Each point is reached from the start by the listed moves, each made 0, 1 or 2 times, or once backwards (-1), plus a little noise. Say if it took an odd or an even number of moves. Then give how often each move was made.
In the rows, 128 means zero.

Moves:
(1): [141 132 130]
(2): [129 144 144]
(3): [128 106 140]
Start: [124 143 138]
Points:
[137 156 184] -> even (1, 2, 1)
[113 109 175] -> even (-1, 1, 2)
[151 139 198] -> even (2, 2, 2)
[150 106 167] -> even (2, 0, 2)

Moves:
(1): [149 144 140 123 132 112 123 129 136 123 128 119 127]
(2): [117 141 122 132 125 136 129 125 132 127 134 114 132]
(3): [113 133 140 133 129 130 134 128 126 119 128 131 135]
(4): [128 116 119 145 129 132 120 135 120 122 113 117 118]
(5): [131 124 126 124 148 113 138 124 129 137 123 117 133]
(6): [137 143 140 125 146 139 130 125 120 126 138 130 139]
(7): [134 123 126 130 120 122 140 125 123 123 138 130 120]
(8): [140 133 112 117 134 139 136 156 137 127 121 127 130]
(9): [131 126 126 150 132 145 126 114 154 131 123 123 139]
(10): [131 124 138 130 126 133 131 135 133 144 124 111 130]
(11): [131 121 132 134 133 123 118 131 137 127 152 121 141]
(12): [124 140 121 135 134 131 128 138 125 135 129 139 128]
Start: [118 134 112 143 130 116 119 123 131 127 134 125 130]
Points:
[184  82  48 180 163 139 126 146 179 112  81 101 122] -> even (0, -1, -1, 2, 1, 0, 1, 2, 2, -1, 0, -1)
[160  97 105 138 147 106 114 172  93  99 138 105 112] -> odd (0, -1, 0, 2, 0, 1, 1, 1, -1, 0, 1, -1)
[101  93 124 212 191 127 125 101 115 154  97  99 144] -> even (-1, -1, 1, 2, 2, 1, 0, -1, 1, 1, 0, 1)
[109 200 139 215 136 158 148  78 162 139 144 102 151] -> even (1, 2, 1, 0, 0, 1, 2, -1, 2, 1, -1, 2)
[ 88 157  61 225 217 170 126 130 185 132 168  95 202] -> even (-1, 2, 1, 1, 2, 1, 0, 1, 2, -1, 2, 2)
[166 136 167 199 178 125 124 102 168 109  63  67 141] -> even (2, -1, 2, 2, 1, 1, 0, 0, 2, 1, -1, -1)
[105 113  83 249 131 164  93 144 190 166 109  58 141] -> odd (0, 1, 0, 2, 0, -1, 0, 0, 2, 2, 1, 2)
[124 159 190 139 152 128 120 127 146 133 121  78 164] -> even (1, 0, 2, 0, 0, 1, -1, 0, 0, 2, 0, -1)

Moves:
(1): [126 122 130 120 134 122 123 137 126 128 125 125 127 133 132 123 128 122
 132 126 123 129 134 129 129 127 127]
(2): [120 137 137 124 120 131 120 128 117 129 132 126 137 136 135 130 126 123
 133 127 132 126 123 127 129 128 125]
(3): [129 132 143 133 124 121 127 134 131 127 125 124 133 130 138 135 131 125
 116 125 126 122 111 117 128 131 133]
(4): [130 131 128 140 130 125 119 127 142 122 129 132 128 128 123 126 131 135
 131 123 128 126 134 137 124 113 117]
(5): [127 123 129 128 136 125 128 128 123 128 118 135 127 136 127 127 136 125
 121 121 127 124 121 124 126 133 129]
(6): [116 125 135 117 127 138 132 126 119 137 122 120 138 131 122 121 133 130
 121 121 123 131 129 121 134 120 131]
(7): [135 133 140 132 114 123 135 130 123 134 114 141 123 134 115 125 134 134
 129 125 130 130 126 115 134 126 130]
(8): [135 123 129 132 125 125 139 131 125 133 133 120 126 136 132 128 129 125
 130 133 138 132 126 130 121 130 128]
(9): [131 130 135 130 127 124 130 122 129 129 127 122 131 131 131 130 119 128
 128 132 128 133 133 139 120 129 128]
(10): [124 126 121 129 130 119 130 132 130 137 128 131 135 127 123 131 126 133
 133 121 129 133 130 135 131 129 125]
(11): [129 131 128 124 135 129 135 120 131 133 141 137 115 120 128 124 130 130
 126 128 123 125 123 129 126 130 127]
(12): [131 124 128 124 128 133 130 132 122 138 131 142 124 132 133 132 131 120
 113 126 127 129 130 123 124 131 122]
(13): [137 142 129 136 134 133 138 131 122 120 124 128 136 120 132 131 129 133
 123 122 130 122 124 138 120 128 125]
(14): [125 127 124 119 121 121 133 131 126 140 129 130 134 130 127 125 139 133
 126 125 125 128 134 134 121 133 119]
(15): [124 126 129 118 109 132 131 131 130 134 146 127 109 146 145 139 108 123
 127 127 126 115 144 140 133 134 126]
(16): [134 128 116 132 129 130 129 129 128 147 126 134 120 131 130 130 131 141
 126 130 127 125 128 122 115 140 133]
(17): [125 135 123 130 124 127 131 125 137 124 126 132 128 132 131 122 128 130
 131 126 131 137 125 120 131 128 135]
(18): [122 121 121 119 126 122 128 136 123 119 117 123 133 134 138 135 121 142
 132 136 135 139 121 130 127 121 130]
(19): [120 125 137 127 128 131 131 136 126 131 132 129 138 136 119 127 128 131
 130 133 128 130 133 129 125 132 130]
(20): [137 131 113 126 131 126 134 113 114 128 142 123 133 137 140 124 119 134
 118 142 131 138 121 111 135 136 138]
(21): [136 123 124 127 136 123 129 127 133 124 126 124 131 128 126 124 126 130
 126 124 137 127 127 125 118 128 127]
(22): [127 120 124 130 129 121 128 127 127 123 130 125 125 129 130 133 131 131
 135 124 135 137 132 123 123 128 131]
(23): [117 133 127 132 124 116 131 130 121 126 124 123 119 133 120 122 121 129
 132 139 138 123 139 116 125 124 140]
(24): [130 126 134 127 129 132 129 126 127 129 133 127 132 120 134 121 128 130
 126 134 132 128 138 138 128 130 130]
Start: [129 123 135 133 134 126 120 130 140 137 133 125 128 134 126 127 126 121
 144 123 130 134 124 139 129 120 126]
Points:
[110 101 107 115 158 107 133  97 125 119 141  67 215 142 162 102 100 182
 132 180 170 206  92 112 129 120 177] -> even (-1, 0, 1, 0, 0, 1, -1, 0, 1, 1, 0, -1, -1, 0, -1, 0, 1, 2, 1, 2, 1, 0, 0, 2)
[147 131 149 145  77 104 128  94 111 188 248 131  28 214 195 150  77 108
 139 152 150 117 148  92 137 124 138] -> odd (1, 2, 1, 2, -1, 0, 1, 2, 0, 0, 2, 1, -1, -1, 2, 1, -1, -1, -1, 2, -1, 2, 1, 0)
[ 97 133 138 144 125 115  86 164 141 100 105 112 187 130 105 137  97 180
 191 124 184 130 169 204  87  59  89] -> even (-1, 2, -1, 2, -1, 0, 0, -1, 0, 1, -1, 0, 1, 0, 0, 0, -1, 2, 1, -1, 2, 0, 1, 1)
[177  64 114  81  87 109 170 142 112 249 209 141  89 206 169 149 116 103
 111 113 141 137 175 133  97 189 100] -> even (1, 0, 0, -1, -1, 0, 1, 2, 0, 1, 0, 2, -1, 2, 2, 1, -1, -1, 0, 1, 2, 1, -1, 0)
[ 95 125 126  89 154 121 115 154 134 159 151 109 193 121 171 133 141 154
 116  87  81 148  93 149 158 100 111] -> even (2, 0, 2, 1, -1, 2, -1, -1, -1, 2, 1, 0, 1, 1, 0, 0, 0, 1, 0, 1, -1, 0, -1, 0)
[ 94 111 186 101 162 167 117 136  58 138 143  68 185 176 143 120 116  81
 121 128 110 137 139 121 133 137 157] -> even (2, 1, 0, -1, 1, 2, -1, 0, 1, -1, -1, 0, 1, -1, 0, 0, -1, -1, 2, 1, -1, 1, 0, 0)
[148 135 108 160 141  67 169  87  98 205 133 135 173 211 109  86 163 199
 127 130 193 182 106  85  40 143 138] -> even (-1, 2, 0, 2, 2, 1, 1, 2, 2, 1, 1, 0, 0, 2, -1, 2, 1, 0, 1, 2, 2, 1, 1, 0)
[134 111 121 143 154  73 134 128 125 136 110 150 175 141 135 129 134 193
 174 130 204 196  99 133  74 134 141] -> even (-1, 2, 0, 0, 1, -1, 1, 0, 1, 2, 1, 0, 0, 0, -1, 1, 1, 2, 1, 0, 2, 2, 0, 2)
